Each point is reached from the start by the listed moves, each made 0, 1 or 2 times, or once backwards (-1), plus a little noise. Is the number of moves made odd or even? Then give how often each move was made.

Moves:
(1): [45  4  1  4  5]
(2): [-12  46   3  -2   2]
Start: [ 13 -11 -21   5   4]
Points:
[  0  37 -19   3   6] => odd (0, 1)
[113 -48 -21  17  14] => odd (2, -1)
[-44  31 -20  -1   1] => even (-1, 1)

Moves:
(1): [ 44   3  -2  -3  -1   7   1   1  -1 -10  -2]
(2): [ 3 40  4  0 -1  2  6 10  2  4  7]
(3): [ 0 -7 38 -6 -4  1  0  1  3  3 -2]
(4): [ 3  1  4 42 -3 -1  6 -2 -3  3 -7]
(5): [ 3  1 -1  9 55  4  0 -1  8 -3  1]
(6): [-5  2 -4  0 -2 48 -2 -5  4 -7  1]
(7): [ 2 -3 -2 -3  6 -1 35 -1 -5 -1 -1]
(8): [-3 -7 -4  3  3  1  4 33 -4  1  0]
(9): [ 3 -1 -2  1 -7 -3  6  5 51 -1  2]
Start: [ 11   6  -6 -10  -6  -9  19   1  -4  10   9]
Points:
[ 22  18  62 -14  42  -6 105  56 103  13  14] => odd (0, 1, 2, 0, 1, 0, 2, 1, 2)
[ 94  -5 -24 -43  60   8  57  70  -5 -14  11] => odd (2, 0, 0, -1, 1, 0, 1, 2, 0)
[ 46 -49   3   9  88  95  30  54 120 -22   7] => odd (1, -1, 1, 0, 2, 2, 0, 2, 2)
[  5  19 -57 -51  -6  80  47 -38  55 -12  22] => odd (0, 0, -1, -1, 0, 2, 1, -1, 1)

Moves:
(1): [40  1 -2  1 -3  5  0 -1 -3 -1  5 -1  0 -4  4  1  1  7  2  2  2  5  0 -2
 -2  3 -1]
(2): [ 3 30 -2 -1 -1 -2  4 -2  3 -4  0  0  0 -1  2  0  1 -7 -4  1  7 -2  1  3
 -5  0  4]
(3): [ 2  1 28 -1 -1 -5 -1  0  2  1  1 -1  2  1  0  0  0  3 -1 -3  5 -1  2 -2
 -1 -1 -1]
(4): [ 2  2  1 36  3  1  1 -8  1  0  0  1  1  4 -4 -2  2  3  0  3 -3  2  0  1
  1  1 -1]
(5): [ 8 -2  6  0 33 -6  8  2 -3  0  1 -4  1 -2 -2  1 -6 -3  0 -1 -3  2  4  1
 -1  2  1]
(6): [ 0 -1  7  1  2 37 -1  7  1  1  0 -1 -4  2  1  3 -2  1  1  0  1  3 -2 13
 -4  0  5]
(7): [ 1 -3  1 -1 -5  0 27  3 -3 -1  0  3 -2  2 -1 -3 -1  1  0  1  4  2 -5  2
  1  0  0]
(8): [-1  2 -1  4  0 -6 -3 32 -1  2 -2  2 -3  3  0  4 -2  2 -1 -4  4  0  0 -1
 -1  2  3]
(9): [-1 -4 -1  0  9  0  3  2 33 -1  0  0 -3  2  0 -3  2  4 -2 -1  3  1 -3  7
  5  1  2]
(10): [ 1  2 -3 -3  1 -1  0 -1  2 33  1  0  0 -8 -2  3 -3 -1  2  4  3 -2  0  1
  7  0  4]
(11): [ 0 -1 -1 -1 -2  1  2  2  1 -1 40  3  1  2 -3  2  0 -1  4  0  1  6  0  0
 -1 -3 -1]
(12): [ 2  1 -1  0  5  2 -4 -4  0  3 -2 39  2  4  7 -3 -4  1 -1 -1  6  4  1 -4
  3  6 -5]
(13): [ 1 -1 -2 -1 -1  6  1  1 -1  0  0 -1 31 -3 -4 -1 -1  0  5  4  3 -1  0  6
  1 -2 -1]
(14): [ 3  5  0 -6  0 -3 -1 -4 -3  7 -2 -4  2 41  0  2  2 -6  1  3  0 -3 -2  4
  0  4  1]
(15): [-4 -3  0  2 -3 -2  3 -1  1  1  2 -4  3  2 34 -2  2  3 -3  5  1  0  3  2
 -1  3 -7]
(16): [-5 -3  5  2 -4 -3  2 -2  2 -4 -2  5  0 -2  1 39  0  1  1 -1 -2 -3  0  3
  2  1  3]
(17): [ 1  1  0 -1  4  2  2  2 -1  1  2  5  0 -1  1  3 35 -7  1  3 -1  2  0 -2
  2  0 -2]
(18): [-3  5 -2 -2  3  0  1 -4 -3  1  1  0  0  0  0  0  4 22  1  2  1 -1  1 -3
  0  2  1]
(19): [-2  0 -2  1  3 -2  0  1  0 -2  0  0 -5 -1  5  1 -1 -3 27 -2  5  0  4  2
  2 -1 -2]
(20): [-2 -2  4 -1 -1 -1 -2  2  3 -4  1 -1 -5 -1 -2  1 -5  0  5 34 -3 -3  0 -5
 -2  0  3]
(21): [ -1 -11  -4  -3   2  -1  -3  -1  -4  -4   0  -5  -4   0  -6   1   3  -5
  -9   4  38  -1  -2   3  -2   3   3]
(22): [-3  2  1 -3 -3  0 -6  1 -1  0 -4  0  3  2  2  1  1 -2 -4  6  2 36 -2 -1
  1 -4  0]
(23): [ 0 -5 -5  1 -2  0  7  0  4  0  0  0  1  1 -1 -3  1  0 -1  2 -1  5 37  0
  5  0  1]
(24): [ 1  0 -1  1  0 -9 -3  2 -4 -1  1  3 -1 -2 -2 -3 -1  2 -2  3 -2 -1 -1 27
 -1  0  5]
Start: [ 25   2  -2  -1  -8  15  -8  -7  -4  15  10 -12  -2  -1  -5  12  -7   3
  24   0 -18  10 -12  -5  -5  -3 -22]
Points:
[  5  56  12  61  36  44  54  43  -3  76  55 -10 -27  37  50 -19  35 -53
  79 104   7  17 -15  87  -6   0  -3] => odd (-1, 2, 0, 2, 1, 2, 2, 1, 0, 2, 1, 0, 0, 1, 2, -1, 2, -1, 2, 2, 0, 0, 0, 2)
[ 73 -11  47  56   9  32  48 -55  73  86 -16  50 -40  49  70 -61 -54  35
  41  88  12  28  55  34  26  27 -22] => even (1, 0, 2, 2, 0, 1, 2, -1, 2, 2, -1, 2, -1, 1, 2, -1, -1, 0, 1, 2, 0, 0, 2, 1)
[ 92  51  55   8  11 104  82 -46 -33  81  62  21  64  26 -17  53  20  22
  11  36  56  -5  58   5   0  11  -8] => even (1, 2, 2, 1, 1, 2, 2, -1, -1, 2, 1, 1, 2, 1, 0, 1, 1, 2, -1, 0, 1, -1, 2, -1)
[ 70 -19  67   5 -31 -55  24  25 -47  15 -27  55 -37  -2   6  42   5  24
  34  62 -53   4 -17   0  -6  10 -18] => odd (1, -1, 2, 0, 0, -1, 2, 1, -1, 0, -1, 1, -1, 0, 0, 1, 1, 0, 0, 2, -1, 0, 0, 2)
[ 31 -41 -22  29  48  36  24 -35 -39  82  61 -23  28 -15  33   8 -23  27
  40  74 -36  28  68  62  15   2 -16] => even (0, -1, -1, 1, 2, 1, 0, -1, -1, 2, 1, 0, 1, 0, 2, 0, 0, 1, 0, 1, 0, 0, 2, 2)
[121   9  45  44  82  85   1  29  29 -18  25  58 -19 -25   6 -32 -69  89
  42  51 -38   4   2 -10 -20  22 -21] => even (2, 0, 1, 1, 2, 2, 0, 1, 1, -1, 0, 2, 0, -1, 0, -1, -1, 2, 0, 2, -1, -1, 0, 0)

Moves:
(1): [ 25   2  -7   1  -6  -1  11  17   9  -1  -6   6 -12  -3   1  -4   7   8
   0  -7  -4   7   7  -3]
(2): [ 0 18  0  8 -1  8  9  2  3 -3  3 -2  4 -3 -6  2 -8 -8  2 -4 -5 -7 -5 -3]
(3): [  5   2  15   0  -5 -10  -2  -7  -3  -1   6  -6   0  11  -5  -4   3   3
   0   2 -10   7  -9  11]
(4): [  3 -11   2  17  -9   2  -3  -7  -6  -5  -4   7   1 -12   1   3   0  -1
  -5 -12   4  -3  -9  -3]
(5): [-4  0  0 11 13  8  1 -3 -2  2  3  7  8  2 -1  3  3  0  3 -4 -4  0 -1  0]
(6): [ 0 -6  4 -4 -1 13  1  1 -5 -3 -4 -1  2  9  2 -5 -2  0 -5 -5  0 -2 -1  6]
(7): [-10 -10   6  11  -5  -4  25   4   5  -4  -4   5  -1  12   4 -15  -7  14
   0   8   2  -5 -11  -8]
(8): [-11  -5   4   6   0  -5 -12  23  -1  -2  -6  -5 -13   8  -5  -5   5  -2
   4  -3   2  -3   3  -3]
(9): [  0  -3  -1   2   1  -2  -2  -4  28   1  -5   3   1   3 -11   0  -1  -8
  -8   4   0   2  -4   1]
(10): [ -6  -4  -8   8 -12   6  -3  -5  12  23   4  -4 -10 -11   8  -7  -7   6
  -5 -10 -10   2   0  -6]
(11): [ 5 -2 -1 14 -8  4  2  0  0 -9 23 -2 -4  6 10  6  9 -2 11 11  7 -5  3  2]
(12): [  5  -2   1  -4 -10   1  -6   2   5   1   4  21   1  -2   4  -7  -7  -1
  11   2   8   3  -8  18]
(13): [ 2  1 -3  3 -7  3 -4  8  0  6 -6  2 15  0 -2  7  2  2 -7  0  6  2 -3  6]
(14): [  0   0 -13   7   2  -1  -3  -2  -4   5  -6  -3  -9  12  -1   4  -4  -1
  -3  -5   3   6  -5   1]
(15): [-8  8  5 -2  7 -1  8  3  9  3 -4 -1  3  6 15  6 18  4  1 -4  0  5 -8  1]
(16): [ -8  -2   6  -8 -12  11   2  -3  -7   0   1  -1  -1  -1  -5  13  -2   8
   5   4  -7  16   2  -9]
(17): [ -1   1   0  -2  -5   0   6   0  -2  10   3   1  -9   2 -12  -4  24  -4
   7  11   9  -5   3   1]
(18): [  0  13   4   2  -6   4 -10  -6   8  -1   1   0   1   3  -4  -5   3  12
  -2   1   3   6   0  -9]
(19): [ -2  -5  -3   8  -2   1 -11  -4   1   2 -11  -7   8   2  -4  -3   0   0
  16   5   0  -6  -1   6]
(20): [ -5   4   2   4  11  14  -6  -5  -3   3 -16  -2  -7  -9   7  -2   3   4
  -9  22  -1  12   2  -1]
(21): [  7  -3  19  -2   3 -10  -1  -4   2   9   0  -4  -1  -2   2  14  -5   6
   4  -6  16  -6  -2  -2]
(22): [ 3 -6  1 -1  2  2  3  1 -2 -2  4 -6  8 -7  2  0  6 -5  1 -4 12 19 -6 -3]
(23): [ -3   1   8   7  -4  -5   3  -2  -2   2  -8   1   5   4  13  -7  -3 -10
  -2  -5   4   3  13  -2]
(24): [-7  2 -1  9  3  0  8 -5  3 -2 -3 -1 -4 -9  4  1 -2 12 -1  2 10 -3  9 22]
Start: [ -3   0  -2  -5   1   6  -9  -1  -4  -2  -1  -3   6  -9  13 -13  16  -9
   9   4  -3  -4 -21  -3]
Points:
[ 48  58 -16  59 -42  20   9  -1  83  27   7 -12 -13  18  67 -61  26  41
 -66  56 -69  46 -16 -43] => odd (2, 0, 2, -1, 0, -1, 1, -1, 1, 2, 2, -1, 2, 0, 0, -1, -1, 2, -1, 2, -1, -1, 1, -1)
[ -18   22  -14   27   -6   -8   44   14   99   29 -100   16  -29   29
   23  -42   28   83  -33   37   22   78  -12   -1] => odd (2, -1, 0, -1, 0, -1, 2, 0, 2, 0, -1, 0, 1, 2, 1, 1, 0, 2, 0, 1, 0, 0, 1, 2)
[  38  -36   -3   55  -86   -3    9  105   62   -9  -47   47    9   27
   34 -104  -18  -12  -13  -36   -5   21  -80    5] => odd (2, 1, 1, 1, -1, 1, 2, 2, 1, 1, 0, 2, 2, 0, 0, -1, -1, 0, 0, 0, -1, 1, 1, -1)
[ 25 -34 -16 105 -32  32 -38 -27 -28  59 -15 -34  25 -32  22  35  92  34
  40 -70 120  14  10  15] => odd (1, -1, -1, 2, 2, 1, -1, 0, -1, 1, 1, -1, 2, 2, 0, 0, 2, 2, 2, -1, 2, 2, 1, 2)
[ -28   31  -13   77 -102   15    3   44   65   30   22  -63  -50    8
  -61  -47   60   47   53   87  -31  -40    0   27] => even (1, 2, 2, -1, -1, -1, 1, 2, 1, 2, 2, -1, 2, -1, -1, 1, 2, 1, 2, 0, -1, -1, -1, 2)
[ 36 -13 -28  54 -39  -9 -94  49  37  -8 -13   9 -14  48  25 -31   4   0
  26   7  58  15   8 121] => odd (1, -1, 1, -1, 0, 1, -1, 2, 1, 0, 2, 2, 2, 2, -1, -1, -1, 1, 1, 0, 0, 0, 1, 2)
[ 65  34  17 -42  22   8  16  10 -53  11 -31 -19   8  -7 -26  64 -28  36
   7   7 -53  26 -19 -43] => odd (2, 1, 1, -1, 1, -1, 0, -1, -1, -1, -1, -1, 1, 1, -1, 2, -1, -1, 0, 1, 2, -1, -1, -1)
[-27 -25  21 114 -10  66  18 -61  33   6 -84 -12 -29  36 -48 -43  72  77
  -8  62  11  33 -70  30] => even (1, 0, 2, 2, 2, 2, 2, 0, 2, 0, 0, -1, 0, 2, 0, 1, 2, 2, 2, 2, 0, 0, -1, 2)
